Each wall is flat, endless, passes through zero and stands at right angles to its row. A trip goes straight from one point to another. Which walls does it cross, in order?

Walls:
(1): [0.04 0.18]
(2): [-0.15 -0.05]
(3): [0.49 0.12]
(4): [0.11 0.36]
(5): [0.39 0.16]
(6): [-0.36 -0.42]
Trips:
[ 0.21 -0.38] to [-0.28 -0.31] -> 5, 2, 3
[-0.25 -0.16] to [ 0.41 -0.57] -> 3, 2, 5
[ 0.30 -0.55] to [-0.33 -0.52] -> 5, 2, 3
[0.06 0.26] to [0.16 0.16] -> none

Walls:
(1): [-0.14 -0.20  0.01  0.28]
(2): [-0.56  0.26  0.19 -0.04]
(3): [ 0.20  0.00 -0.24  0.24]
(4): [ 0.36  0.02 -0.30  0.07]
(5): [ 0.39 -0.19 -0.05 -0.02]
(6): [-0.14  0.17 -0.15  0.07]
(7): [-0.15 -0.36 -0.05 -0.23]
(8): [0.07 0.19 0.08 0.11]
Trips:
[-0.16 -0.57  0.10 -0.04] to [ 0.01 -0.10 -0.17 -0.59] -> 1, 4
[-0.05  0.18  0.43 -0.40] to [ 0.51  0.03  0.21 -0.06] -> 7, 5, 2, 4, 3

Walls:
(1): [-0.34 -0.15 -0.12  0.04 -0.06  0.39 -0.21 -0.01]
(2): [ 0.02 -0.17 -0.32 -0.11 -0.27 -0.07  0.09  0.45]
(3): [-0.06  0.60  0.48  0.12 -0.52 -0.08  0.11  0.11]
(4): [ 0.49 -0.06 -0.25 -0.21  0.03  0.33  0.29 -0.63]
(5): [-0.08 -0.12  0.41 -0.05  0.14  0.16 -0.32  0.28]
(6): [ 0.46 -0.19 -0.56  0.22  0.16  0.15 -0.06  0.55]
(7): [-0.73 -0.11 -0.29 -0.17  0.15 -0.02 -0.38 -0.18]
(8): [-0.20 -0.30  0.48 -0.17  0.04 -0.05  0.01 -0.38]
(9): [ 0.08 -0.05 -0.30 -0.11 -0.27  0.06 -0.55  0.16]
(10): [-0.39  0.03  0.35 -0.13  0.67  0.07 -0.39  0.13]
(11): [-0.29  0.19  0.41 -0.05  0.15  0.38 -0.16  0.13]
Trips:
[-0.01 -0.15 -0.52 -0.15  0.18  0.48 -0.08  0.29] to [ 0.34  0.11  0.24  0.03 -0.48  0.17  0.07  0.46] -> 10, 7, 4, 3, 1
[ 0.04 -0.24  0.13  0.07 -0.41 -0.14 -0.19 -0.40] to [ 0.11  0.12  0.39  0.42  0.04  0.51  0.25 -0.14] -> 7, 9, 11, 5

Walls:
(1): [ 0.15  0.00 -0.10  0.19 -0.04  0.03 -0.18 -0.54  0.08 -0.18 -0.05  0.13]
(2): [ 0.07 -0.02  0.43  0.15 -0.37 -0.28 -0.38 -0.16 -0.05  0.35 -0.44 -0.20]
(3): [-0.39  0.53  0.37  0.48  0.26  0.08 -0.07 -0.27 -0.14  0.00  0.25  0.42]
(4): [ 0.11 -0.17  0.23 -0.32  0.47 -0.32 -0.29  0.11  0.40  0.04  0.20 -0.38]
(5): [-0.02 -0.16  0.01 -0.03 -0.28  0.80  0.03 -0.61 -0.12 -0.44 -0.41 -0.03]
(6): [-0.42 -0.27  0.05 -0.42  0.37 -0.04 -0.14  0.12  0.13 -0.40  0.33 -0.41]
(7): [ 0.10  0.18 -0.43  0.41 -0.17 -0.34 -0.18  0.03  0.15 -0.32 -0.28  0.20]
(8): [ 0.13 -0.45  0.04 -0.36  0.09 -0.36 -0.36 -0.17  0.33  0.21 -0.27  0.22]
(9): [-0.01  0.06 -0.12 -0.05  0.11  0.02  0.13 -0.12  0.33 -0.10  0.08  0.27]
Trips:
[ 0.01  0.24 -0.16  0.14 -0.44  0.24 -0.42 -0.40  0.27 -0.15 -0.10  0.26] to [ 0.27 -0.03 -0.12  0.20 -0.25 -0.11 -0.37  0.27  0.10 -0.13  0.48 -0.05] -> 8, 5, 3, 4, 9, 2, 6
[-0.29  0.22  0.25  0.40  0.66 -0.12  0.13  0.09  0.02  0.01 -0.02  0.60] to [-0.08  0.28  0.02  0.51  0.18  0.18 -0.44 -0.02  0.24 -0.38 -0.17  0.11] -> 1, 5, 2
[-0.31  0.25 -0.01 -0.20  0.21  0.70 -0.01  0.62  0.77 -0.23 -0.04  0.36] to [-0.51 -0.17 -0.32  0.17  0.08  0.10  0.07  0.17  0.40  0.21 -0.17  0.01] -> 7, 5, 8, 3, 4
[-0.15  0.10 -0.35  0.51  0.76 -0.07 -0.16 -0.25 -0.09 -0.37 -0.04  0.04] to [-0.23 -0.01  0.19 -0.23 -0.03  0.05 -0.43 -0.55  0.16 -0.33  0.32  0.14] -> 8, 7

Walls:
(1): [-0.15 -0.39 -0.40  0.75  0.23  0.42  0.32  0.12  0.43 -0.04 -0.24 -0.38
 -0.20 -0.04  0.07  0.02  0.08 -0.42]
(2): [ 0.04 -0.25 -0.61  0.55 -0.58  0.02  0.01  0.45 -0.13  0.07  0.23 -0.25
  0.27 -0.09  0.20 -0.37  0.66 -0.10]
(3): [-0.09 -0.28  0.21 -0.13  0.00 -0.25  0.30 -0.39 -0.40 -0.39  0.06  0.29
  0.18  0.04  0.49  0.47 -0.44 -0.38]
(4): [-0.48 -0.35  0.34 -0.10 -0.14  0.02 -0.14 -0.26 -0.05  0.10 -0.04  0.34
  0.18  0.39 -0.32 -0.01 -0.13  0.10]
(5): [-0.42 -0.25 -0.06  0.04  0.23  0.25 -0.25  0.24 -0.15 -0.19  0.31  0.25
 -0.31 -0.25 -0.14 -0.21 -0.10 -0.43]
(6): [ 0.03  0.09  0.40 -0.16  0.07  0.10 -0.48 -0.29  0.18  0.05  0.11  0.00
 -0.24  0.31  0.66  0.06  0.31  0.04]
(7): [-0.12  0.10 -0.18 -0.31  0.03 -0.28  0.41 -0.42  0.11 -0.47 -0.25  0.53
  0.47 -0.03  0.72  0.14 -0.25 -0.34]
(8): [-0.10 -0.24 -0.03  0.11  0.37 -0.01 -0.23  0.23 -0.21 -0.12  0.14 -0.37
  0.14 -0.15  0.21  0.16 -0.27 -0.45]
(9): [-0.14 -0.08 -0.11  0.14 -0.49 -0.35 -0.13  0.07 -0.07  0.19 -0.21 -0.24
 -0.16 -0.06 -0.12  0.01 -0.49  0.34]
(10): [ 0.20  0.02  0.58 -0.35  0.03  0.09 -0.44 -0.03  0.12 -0.29  0.05 -0.35
  0.13 -0.27  0.38 -0.02  0.09  0.18]
Trips:
[-0.26  0.48  0.11  0.34  0.46 -0.09  0.03  0.24 -0.17 -0.12  0.28  0.11
  0.29  0.36 -0.10 -0.29 -0.06  0.10] to [-0.21  0.25 -0.56  0.12 -0.24 -0.28 -0.21 -0.05  0.00  0.49 -0.18 -0.67
  0.00 -0.16 -0.36 -0.40 -0.50  0.41] -> 2, 9, 5, 4, 8, 1
[-0.20  0.00  0.08 -0.24  0.20  0.49 -0.14 -0.13 -0.09  0.12  0.12  0.51
 -0.13  0.12 -0.13  0.11 -0.17  0.54] to [ 0.20  0.00  0.01  0.07  0.36  0.73  0.19  0.37  0.48  0.39  0.12 -0.06
  0.08  0.58  0.17  0.08 -0.70 -0.22] -> 1, 8, 4
[ 0.19 -0.62 -0.31  0.02 -0.08  0.00 -0.15  0.26  0.42 -0.04  0.22  0.05
  0.05 -0.28 -0.01 -0.40 -0.15  0.48] to [ 0.18 -0.34  0.16  0.08  0.03 -0.03 -0.49 -0.05  0.35 -0.60 -0.41 -0.21
 -0.36  0.41 -0.27 -0.24  0.00  0.15] -> 4, 6, 2

Walls:
(1): [ 0.05 -0.31 -0.22 -0.07 -0.37  0.82 -0.24  0.01 -0.09 -0.16  0.11 -0.30
  0.30 -0.49  0.08  0.15  0.20 -0.29  0.47 -0.11 -0.05 -0.17 -0.17  0.24]
(2): [-0.32 -0.24 -0.39  0.30  0.46 -0.15  0.10  0.09  0.30  0.10 -0.13  0.06
 -0.05  0.00 -0.27  0.35  0.18 -0.44 -0.29 -0.08 -0.04  0.06  0.12  0.06]
(3): [ 0.59  0.01  0.42  0.59  0.11  0.11 -0.10  0.09 -0.24 -0.17 -0.42 -0.38
 -0.09  0.11 -0.11 -0.34  0.47 -0.37 -0.10  0.23 -0.06 -0.26 -0.20  0.11]
(4): [-0.33  0.28 -0.33 -0.53 -0.88 -0.06  0.29 -0.05 -0.06  0.44  0.19  0.32
  0.08  0.05  0.00  0.45  0.29 -0.14 -0.01 -0.44  0.11 -0.39  0.29  0.23]
(5): [ 0.14 -0.41  0.12 -0.12 -0.09 -0.42 -0.25 -0.16 -0.08 -0.02  0.34  0.16
  0.26 -0.05 -0.17  0.12  0.04  0.03  0.08 -0.23  0.29  0.08 -0.10 -0.69]
(6): [-0.58  0.41  0.20  0.01  0.10 -0.12  0.75  0.01  0.42 -0.14  0.30  0.29
  0.31  0.30 -0.19  0.48  0.30  0.06  0.07 -0.16 -0.13  0.15  0.01 -0.20]
(7): [ 0.43  0.66  0.20 -0.15  0.11 -0.73 -0.17  0.08  0.02 -0.09  0.24 -0.77
  0.26 -0.18 -0.01  0.14  0.23  0.00  0.15  0.12 -0.56 -0.08 -0.10 -0.03]
(8): [ 0.24 -0.41  0.50  0.05  0.36  0.27  0.07 -0.25  0.07  0.11 -0.52  0.15
  0.13  0.06 -0.20  0.56 -0.26  0.12 -0.37 -0.40  0.34  0.07 -0.37 -0.16]
(9): [ 0.07 -0.18  0.02  0.28  0.03  0.34  0.23  0.59  0.31  0.17  0.07  0.36
 -0.31  0.30 -0.11  0.06  0.08  0.31  0.19  0.05  0.09  0.29 -0.06 -0.02]
(10): [ 0.08  0.22 -0.32  0.03 -0.45  0.18 -0.48 -0.14  0.16 -0.02  0.81 -0.03
  0.16  0.39  0.04  0.28 -0.24  0.06 -0.47  0.21  0.22 -0.01  0.14 -0.39]
(11): [-0.40  0.04 -0.19 -0.12 -0.47 -0.22 -0.11 -0.26 -0.05 -0.01 -0.07  0.07
  0.37 -0.54 -0.16  0.06  0.40  0.22 -0.38  0.24  0.43  0.00  0.24 -0.02]
Trips:
[ 0.14 -0.33  0.00 -0.14  0.49  0.00 -0.24  0.07 -0.01  0.59 -0.20  0.13
  0.09  0.25 -0.22  0.27  0.26  0.07 -0.34 -0.12 -0.42 -0.13 -0.15 -0.47] to [ 0.63  0.15 -0.04  0.33  0.17 -0.21 -0.20 -0.03 -0.39  0.30 -0.26 -0.37
 -0.38  0.21 -0.24 -0.55  0.05  0.26  0.28  0.51  0.12  0.06  0.29 -0.09] -> 6, 2, 8, 5
[ 0.14  0.19 -0.49  0.13 -0.03  0.09  0.25 -0.02  0.08  0.17 -0.45 -0.10
 -0.18  0.07  0.12  0.36 -0.16 -0.28 -0.24  0.29  0.02 -0.28 -0.32 -0.12] to [ 0.02  0.07 -1.03  0.15  0.06  0.50  0.09  0.50  0.06 -0.12 -0.47  0.01
 -0.02 -0.04  0.01  0.20  0.10 -0.29  0.35 -0.27 -0.39 -0.31  0.48  0.12] -> 1, 9, 10, 8, 3
